Each row of a before or after table is a point. One or more steps were done to the points. Then noise was added and the rows were shuffled. The steps act on columns, c1 being the first. Write out the steps. A step turns or swaps two columns, mirrors them in a line or flattens them onto one, adds a multiple of one to another, or multiplies or shifts one. Angles are multiples of 10 degrees, from the lower column toward the higher: turns from -170 to 170, lines from 10 to 170 but not 90. Use the fewest steps. Two steps may share a column if one is a turn and the other turns, adds or multiplies; they go together, in the order done. Otherwise the lowest column goes first.

Before, 13 rows:
[[  4  22  31]
 [-15  10 -52]
 [  3  -5 -73]
 [ 53 -13  52]
 [-29  39  17]
 [-31 -13  56]
 [ 10  18 -26]
 [-95 -13  15]
 [ -7  -2  32]
 [ 27 -22  15]
 [ 11  17 -27]
 [ 55 -10 -76]
 [ 71 -26 -16]]
After:
[[ 13 -21  19]
 [  9 -23  17]
 [ 56  33 -41]
 [-34  -5 -26]
 [ 29  14  -8]
 [-31  36 -50]
 [-14 -30  43]
 [ -4  19 -28]
 [ 67   2  21]
 [  4  10 -28]
 [  5 -35  64]
 [ 53 -35  65]
 [-96  14  -9]]
Steps: multiply c2 by 0.4; turn c2 and c3 by -150 degrees

Before:
[[-16  -8 -24   5   8 -20  11   0]
 [ -4   1 -25  18   1  33   0   9]
 [ 32  12 -14  37 -10   5  -4   4]
 [  4 -35 -30   1 -42  -6  -7 -22]
 [ 18   9  23  -1   5  24  -1   5]
 [ 30  16 -14   4  25  23 -20  -5]
 [-69  15  -1   9  -6  24 -15 -13]
 [-19 -95 -31  21 -11  31 -12   6]
 [ 26   4   2  -2  21   6 -16  -1]
 [ 12  11 -24  -2  14  31  13 -12]
 [ 24  13 -30   0 -20 -11  -4   8]
 [ 23  13  -6  46  17  29   3 -11]]
After (12 x 8):
[[ -1   2   3 -31  31  11   3   9]
 [ -6 -35 -13 -26 -20  37  -7 -22]
 [  4  -7  -8 -22 -17 -15  20   1]
 [  5  10  10  19  24   3 -18   4]
 [-19 -95   4 -38  26  22  14   6]
 [-39  15   7  -6  21  13  60 -13]
 [ -8  16  -3 -14  31 -15 -36  -4]
 [ 10  13  37 -29  34  -6 -20 -11]
 [  8  12  26 -31   2  11 -32   5]
 [ 17  11 -14 -20  34  -2  -7 -12]
 [ -6   4  -1   1  14 -18 -30  -1]
 [  5  12 -15 -26 -17  15 -25   8]]
Steps: turn c1 and c7 by -70 degrees; mirror c3 and c4 in the line at 30 degrees; turn c5 and c6 by -70 degrees

Before:
[[  3 -43  21 -59  25  95  40   8  15  41   0  17]
 [  7   4  37 -16 -32  20  52  12 -28 -22 -80  48]
 [ 67  35 -39 -10  -3  33  10 -16 -30 -21 -65  30]
 [-59  21  28 -25  -5  11  37  55 -15 -54  -2 -31]
 [ 43  48  17 -13   8   7  -2 -58  -7 -20  -5 -66]
 [ 33  25 -13 -11 -34  -4  11  10 -17  40  41 -16]
 [-11 -31  -3 -18  -1 -28  25  12  32 -33  -8 -11]
 [-82 -30 -32 -71 -24  16 -16 -45 -59  -6 -40  37]
 [ 22 -33  35 -22  14  43  28 -50 -67  -7  -6  -1]
 [ -7 -11  26 -42 -13  -4  20  -3   2 -68  20  19]
 [ 16 -19  59  30  -9  24 -11  38   8  40  13  14]
 [ -1  25  41 -28  68  36  29  42  12  24 -57  36]
 [-49  28  18  -7  14  65  43 -27 -41  11  15   5]]
After (13 x 12):
[[ 32   4 -24  -8  13   2 -19   8 -20  50  18 -17]
 [  4 -14  49 -60 -31 -97 -23   7  15  33  12  15]
 [-48  33 -11  -7 -28 -68 -30 -29 -41  17   6   1]
 [ 14  33  50  28  12 -21   7  37   5  41  11  15]
 [ 43  42 -29  -8  -2  -7   4 -60  -8 -18  -9 -64]
 [  9  31  22 -14  -8 -19 -58  13 -26 -45 -11  51]
 [ 66  -5 -51  -7  -2 -35 -10 -18 -30 -42 -14  30]
 [-56  31  -1 -24 -15 -10 -36  57 -16 -52 -22 -34]
 [ 24   5  47 -24 -24 -41 -20 -53 -66  -6  -5   0]
 [-13 -22  21 -18 -13  29 -20  13  32 -30 -13  -9]
 [  1  47   9 -28 -59 -37  -1  43  15   1   6  37]
 [ -5  13  26 -42  -3   3 -22  -4   1 -52 -22  18]
 [-82 -42  -3 -73  19 -14   9 -47 -57 -18  -9  35]]
Steps: turn c2 and c3 by -50 degrees; multiply c5 by 0.7; turn c5 and c7 by 150 degrees; multiply c6 by -1; flatten c10 and c11 onto the line at 20 degrees

Before, 10 rows:
[[ 27 -12  11  37  40 -21   2   7  45  49 -26  55  33 -19   3   6 -56  35
  -18  40]
 [  5  32  79 -39 -26   5 -48  21  17 -36  21 -22 -38 -44 -59 -30   6  39
   35  26]
 [ 46   3 -31 -26  51  60  44  18  35 -35  73 -48 -19  39 -35 -32  33  50
  -29 -47]
 [ -8  -6  78 -59  57  50 -31  79 -36  44  69  79  55  30 -52  28 -15  13
  -46  32]
 [ 18  52  49  17 -28 -40 -11   3 -40  34  -5   9 -39   3  12 -22   5 -51
  -39 -22]
 [ 22  -3  34 -66  13 -43  58 -40 -43 -15 -10 -28 -59  -6   2  -5 -23 -36
  -65  -2]
 [-67   1  51  14  38 -17  74 -16  25  56 -37  28  13 -15  14  22 -21 -64
  -65 -73]
 [ -2  13  75  51   9 -35   9 -17 -15 -40 -28  20   7  12  36 -41 -53  38
   -1  11]
 [  2 -51  13  47  54   6   7 -33  -4 -38 -21 -31  56 -35 -15 -44  19 -26
   18 -22]
 [-49  60 -16   3 -24  -1  57  53  35 -38  54  46  47 -53 -67 -13  -8 -38
    3  39]]
After:
[[  5 -44   8  16 -61   7   5 -36  -6 -64 -21 -30  62 -32 -13 -41  22 -39
   20 -49]
 [ 48   4 -25  44 -24  64  43  16  35 -56  71 -44 -19  38 -28 -31  32  50
  -28 -40]
 [ 23  49  48 -22  23 -41 -15   2 -41  60  -5  14 -39   0   8 -18   5 -59
  -39   2]
 [ -9  12  76 -34 -50 -35  10 -17 -16 -62 -29  19   9   9  36 -41 -48  21
    5  22]
 [-65   8  50  40 -17 -16  76 -16  26  89 -36  27   9 -19  10  20 -18 -67
  -59 -74]
 [  0  33  79  -5  31   2 -47  20  18 -59  21 -21 -29 -39 -60 -32   8  50
   37  42]
 [ 26  -1  36  55  53 -35  59 -38 -41 -26  -7 -25 -58 -10  -1 -10 -26  -8
  -67  -8]
 [ 30 -14  10  -2 -59 -18   6   6  48  79 -26  49  35 -14   5   8 -57  19
  -17  33]
 [-51  62 -16 -11  28  -3  55  58  36 -59  53  48  51 -62 -69 -12  -7 -34
    3  69]
 [-12  -5  77  75   4  51 -34  72 -32  71  71  81  57  27 -52  31 -14  28
  -49  27]]
Steps: add 0.5 times c2 to c20; turn c4 and c18 by -20 degrees; turn c4 and c5 by -130 degrees; multiply c10 by 1.6
